Each point is reached from the start by the listed moves, each made 0, 1 or 2 times, or once backwards (-1), plus a little noise. Say if it took an odd or an even number of moves. Then give how often each move was made.

Moves:
(1): [-28 -39]
(2): [ 46 -16]
Start: [-11   4]
Points:
[17 43] => odd (-1, 0)
[-56  20] => odd (0, -1)
[ 82 -27] => even (0, 2)
[-21 -90] => odd (2, 1)

Moves:
(1): [  9  -3  -7   5   2  -7  -3 -12  -1  -8  -2  -2]
(2): [ -4  -2  -1  17  -6  -1   5  10   7   6  -3 -13]
(3): [  6   4   3   9   8  -5  25   4   4  -1 -12  -4]
(4): [ 9 -4  8 -7 -7 -3 -2 -4 -9 -4 12  2]
(5): [ 1 -9  3 -2 11 -4 -3  4  5  3 -1 -7]
(6): [ -5  -4  -2   1   8  10   1   6   5 -15   0   4]
(7): [ -2  -3  -9   1  18  -5   7   6  -8 -12   8  -8]
(8): [ 4 -6 -3  1  2 -9 -2  9  0 -1 -5  5]
(9): [ -6   6   5  12  11 -25   2 -16   1  -5  10   5]
(10): [ 4 -4 -2 -3 -1 -1  1 -9  5  7 12  6]
(11): [-1 10 -2 -5  2 -3  3  4  7 -6  3 -3]
Start: [  0   4   2 -12  -6   2   0  -6   1   0  -4  -6]
Points:
[ 19 -12  -8 -40  50 -24  -7   8   6 -54  17 -11] => even (1, -1, 0, 1, 2, 1, 1, 1, 0, 0, 2)
[ 14 -39 -44 -26  63 -17 -31  -9  28 -48  19  11] => odd (2, -1, -1, -1, 2, 2, 1, 2, 0, 2, 1)
[ 15 -20  -2 -34 -37  -1 -39 -34  -2  22  14  52] => odd (0, -1, -1, 0, -1, 0, -1, 2, 0, 2, -1)
[ 22 -30   2  49  95 -93  56   8  -3 -91   3 -37] => even (2, 1, 2, 2, 2, 2, 2, 2, 2, -1, 0)
[-10  -7  -6  44  -2  -8  32  27  19  21 -40 -32] => even (0, 2, 1, -1, 0, 0, 0, 1, 0, 0, -1)

Moves:
(1): [-7  0  4 -6 -6 -1 -1  2 -4  1 -3  8  6  5  9 -4  2 -1 -1 -2 -2  5 -7  9]
(2): [  0   6   7  -3   8 -10   4  -8   2   8   1  10  10  -1   0   2  -4  -1
  -5  -5  -6  -8   2   4]
(3): [ 0 -1 -8 -1  0 -7 -6  4  8  7  6 -2  4  3 -2 -3 -5  3 -2  8  1 -2 -2 -2]
(4): [  0   8   3   8  -3   4  -2  -2   9   2  -5 -11  -8   1   2  -2   0  -1
   7 -10  -4   1  -3   8]
(5): [ 3 -5  0 -6  6 -1 -1  4  4 -1  3 -3  1 -4 -5 -2 -1  2  2  1  6  3 -1  1]
(6): [ -2   7  -2 -11   6   3  -6   0   2  -1  -4   4   4   0  -3  -2  10   5
   1   5  -6  -9   1   3]
(7): [-1  1  0  1  0 -1 -5  8  2 -7 -7  1 -6  2  1 -2 -5 -5  0 -2 -4 -5  5  1]
(8): [ 0  2 -8 -3  2  7  8 -1  5 -6  2  5 -4  1 -3 -1  3 -1  6  9  3  0 -3 -3]
(9): [ -1  -4  -4  13  -4  -7   3   8  -2 -10   6   1   0   4   8   3  -8  11
   4   0   7   8   8  -4]
(10): [ 3 -4 -2  4 -6 10  0 11  6  5 -9  1  1  0 -6 -4  0 -4 -4  6  2  2  4  9]
(11): [  2 -11  -2  -6  -6  17  -7   0  -5  -5   1   4 -14   0   2  -6  -4   5
 -10  -1  -6   8  -6   2]
(12): [13 -2 -8 -5 -1 -6  7 -2 -3  2  4  3  9  1  9 -4  1  1  8 -1  3 -2  0 -5]
(13): [ -4   2 -13  -2  13  -5   6   6  -2   1   2  -6  -1   6 -11   2  -2   4
  -6  -2  -4   1  -3 -13]
(14): [ -4 -11   4   2  -4   6  -9  -4   2   6  -6  -2  -5  13  -9   8  -1 -10
   2   1   0   7   3  -8]
(15): [-10  -1  -2   1   2  -6  -1  11  -5   2   5   2   3   2   0  -7  -2  -5
   5  -7  -4  -9  -3 -11]
(16): [ 8  1  0 -1  5  0  6  2 -4 -3  1 -7  7  2 11  0  0 -5 -2  2 -1  0  8 -7]
(17): [ -1   1  -4  -4  -5   6  -1  -5   3  -1   1   1   6  -2  -6  -1  -5   0
  -4 -10   0  -6  -2  -3]
(18): [ -1  -3   0   4   1   3 -15  -7  -4   2  -4   6  -4  -3  10   3  -3   4
  11  -4   9  -1   0   6]
(19): [ 4 -6 -2  1  6  4  5  3  5 -2  0  0 -3  9  2  4  3 -3 -2 -8  1 -3  0 11]
(20): [  4   6 -11   2  -6   7   0  -4   4   6   4   0  -1  -8   1   4   1  -3
   3   7  -8   3   0   4]
(21): [ -7  -5   0  -1  -9  -3  -2  -6   2  -7   2 -12  -4   4   1  -5  -5  -2
   8  10   2   1   8  -2]
(22): [  3   2  -7  -4  -2  10  -1  -3   9   1  -4  -9  -2 -14   1  -6  15   1
   1  -4   5   0   3  -2]
(23): [  0  -9  -3   4   3  -4   0   9   3  -6   2  -5  -1 -10  -2  -3  -4   2
   3   7   0  -1  -5  -5]
(24): [  0   2  -1 -20  -6  -5   9   9  -1  11  -3  -7   1  -4   8  10  -8  -3
   6   2  -1  -3  -6  -8]
Start: [ 3  9  0 10  4  0  8  6 -6 -5 -2  4  6  5  3 -2 -5  5  3 -3  4 -6  5 -1]
Points:
[-11 -33 -41  -9 -30 -26  16  86  36 -25  -8 -17  -1  32  31 -25 -67  20
  86  17  33 -24  -4  -1] => even (1, 0, 1, 2, 1, 1, 1, 2, 2, 2, 0, 2, 0, 0, 1, -1, 1, 1, 1, -1, 2, -1, 2, 2)
[  4  -3 -66 -95  -6  18  32  24  -4 -38  17 -38  18 -32  50 -41   1  33
  74   2  17 -23 -39 -48] => even (2, -1, -1, 1, 2, 2, -1, 2, 0, -1, 1, 2, 1, -1, 1, 1, 2, 1, 0, 0, 2, 1, 2, 2)
[-16  13 -19 -25  27  11  52  10   2  -1 -24   1  22  67 -15  13  -2  -1
   5  18  -3 -21  41 -23] => even (0, 2, -1, 0, -1, 2, -1, 2, 1, 2, 0, 0, 2, 1, 0, 1, 0, 0, 1, -1, 2, 0, -1, 1)
